Every row gives one point. Each copy is the shape, with its points in the same order, turned, moved and blurred by noise. Some copies are also mirrored. Which?
In the rows, zero is written as 128.

Shape, 8 rows:
[[136  90]
 [208  97]
 [125  85]
 [107 101]
 [149 108]
 [136 110]
 [ 60 159]
 [104 104]]
Copy 1:
[[ 77 148]
 [ 70  77]
 [ 75 158]
 [ 93 173]
 [ 92 131]
 [ 97 144]
 [159 210]
 [ 97 175]]
Copy 1 is: only turned
Copy 2 (8 x 2):
[[110  92]
 [ 56 143]
 [116  83]
 [142  86]
 [109 118]
 [123 108]
 [214 107]
 [143  89]]
Copy 2 is: mirrored
Copy 3:
[[155 127]
 [181 202]
 [155 115]
 [131 101]
 [144 147]
 [128 131]
 [ 54  95]
 [135 106]]
Copy 3 is: only turned

Shape, 6 rows:
[[ 98  83]
 [155 137]
 [ 71 105]
 [156 193]
 [133  95]
 [156 141]]
Copy 1:
[[ 96  83]
 [101 164]
 [133  71]
 [152 192]
 [ 84 116]
 [ 99 167]]
Copy 1 is: mirrored
Copy 2, 6 rows:
[[121  54]
 [ 98 129]
 [155  60]
 [127 177]
 [ 96  82]
 [101 135]]
Copy 2 is: mirrored

Shape, 8 rows:
[[ 71 115  60]
 [139 133  68]
 [172 131 149]
 [155  89 159]
 [139 114  91]
 [133 149 122]
 [101  64 138]
 [104  83 192]]
Copy 1, 8 rows:
[[ 95 132  60]
 [ 72 104 119]
 [122 110 185]
 [162  95 167]
 [107 101 117]
 [101 139 155]
 [183 108 103]
 [205 135 141]]
Copy 1 is: mirrored
Copy 2:
[[157  84  70]
 [137  54 127]
 [129 106 200]
 [170 125 190]
 [158  79 145]
 [116 104 151]
 [194 145 135]
 [170 184 160]]
Copy 2 is: mirrored
Copy 3, 8 rows:
[[110 174 207]
 [159 134 185]
 [131  89 110]
 [ 90  78 129]
 [130 114 175]
 [141 132 133]
 [ 50 108 162]
 [ 48 107 107]]
Copy 3 is: mirrored
Copy 4:
[[188  74 161]
 [132 102 183]
 [ 92 163 128]
 [132 181 118]
 [139 126 166]
 [110 115 132]
 [191 160 115]
 [161 174  66]]
Copy 4 is: mirrored

Shape:
[[157  95 147 157]
 [ 58  92 122 133]
 [119  93 116  54]
 [140 188 161  99]
 [105 143 143 103]
 [150 106 154 116]
 [164 202 174 116]
 [131 127 121 133]
 [ 78 214 147 141]
 [160 114 120 152]]
Copy 1:
[[130 123  80 138]
 [152 126 155 196]
 [ 88 197 155 167]
 [170 189 123  77]
 [152 177 149 135]
 [124 166  90 138]
 [179 195 100  58]
 [129 132 123 123]
 [228 160 173  96]
 [113 119 103 112]]
Copy 1 is: mirrored
Copy 2 (10 x 4):
[[162 123 148  92]
 [160 138  86 178]
 [ 92 142  59 106]
 [ 70 176 166 133]
 [104 161 119 149]
 [129 146 128  96]
 [ 66 169 193 115]
 [121 123 135 132]
 [ 83 166 177 209]
 [140 102 151 106]]
Copy 2 is: mirrored
Copy 3, 10 rows:
[[154  88 115 147]
 [ 98 106 202 145]
 [188 129 223 108]
 [160 194 133 155]
 [139 156 175 140]
 [184 110 143 152]
 [173 200  99 160]
 [145 125 139 117]
 [ 84 207 135 151]
 [158 107 106 118]]
Copy 3 is: only turned
Copy 4:
[[145 118 100  65]
 [ 90 189  92 121]
 [184 181  95 150]
 [173 165 193  93]
 [145 182 147 110]
 [169 150 112  81]
 [182 147 210  66]
 [140 136 130 107]
 [ 98 182 215  99]
 [142 106 117  89]]
Copy 4 is: only turned

Shape (9 x 6):
[[161  76  87 139 171  90]
 [ 82 149 102 160 122 183]
 [186 181 169  52  66 152]
 [139 173 114 155 111 105]
 [123 114 142 155 117 163]
 [ 78 131 128 141 160 143]
 [196 115  92  96 155 131]
 [166  96 132  90 105 184]
 [101  82  52 151 152  77]]
Copy 1 (9 x 6):
[[101  95  63 141 149 157]
 [149 173 148  94 122  91]
 [156  57 191  16 103 193]
 [174  94 139 118 158 128]
 [144 139 134 122  91 139]
 [104 133 138 130 108  92]
 [118  81  72  72 138 165]
 [120 125 116  55  83 187]
 [ 84 142  86 155 189 133]]
Copy 1 is: mirrored
Copy 2 (9 x 6):
[[ 40 154 121 179 161 110]
 [127  93  95 102 117 170]
 [208 129 204 123 141  71]
 [105 110 110 109 106  80]
 [105 129 135  95 151 149]
 [111 146  99 126 101 169]
 [ 95 120 166 197 158 106]
 [146 128 177 142 193 141]
 [ 53 150  46 172 152 118]]
Copy 2 is: only turned
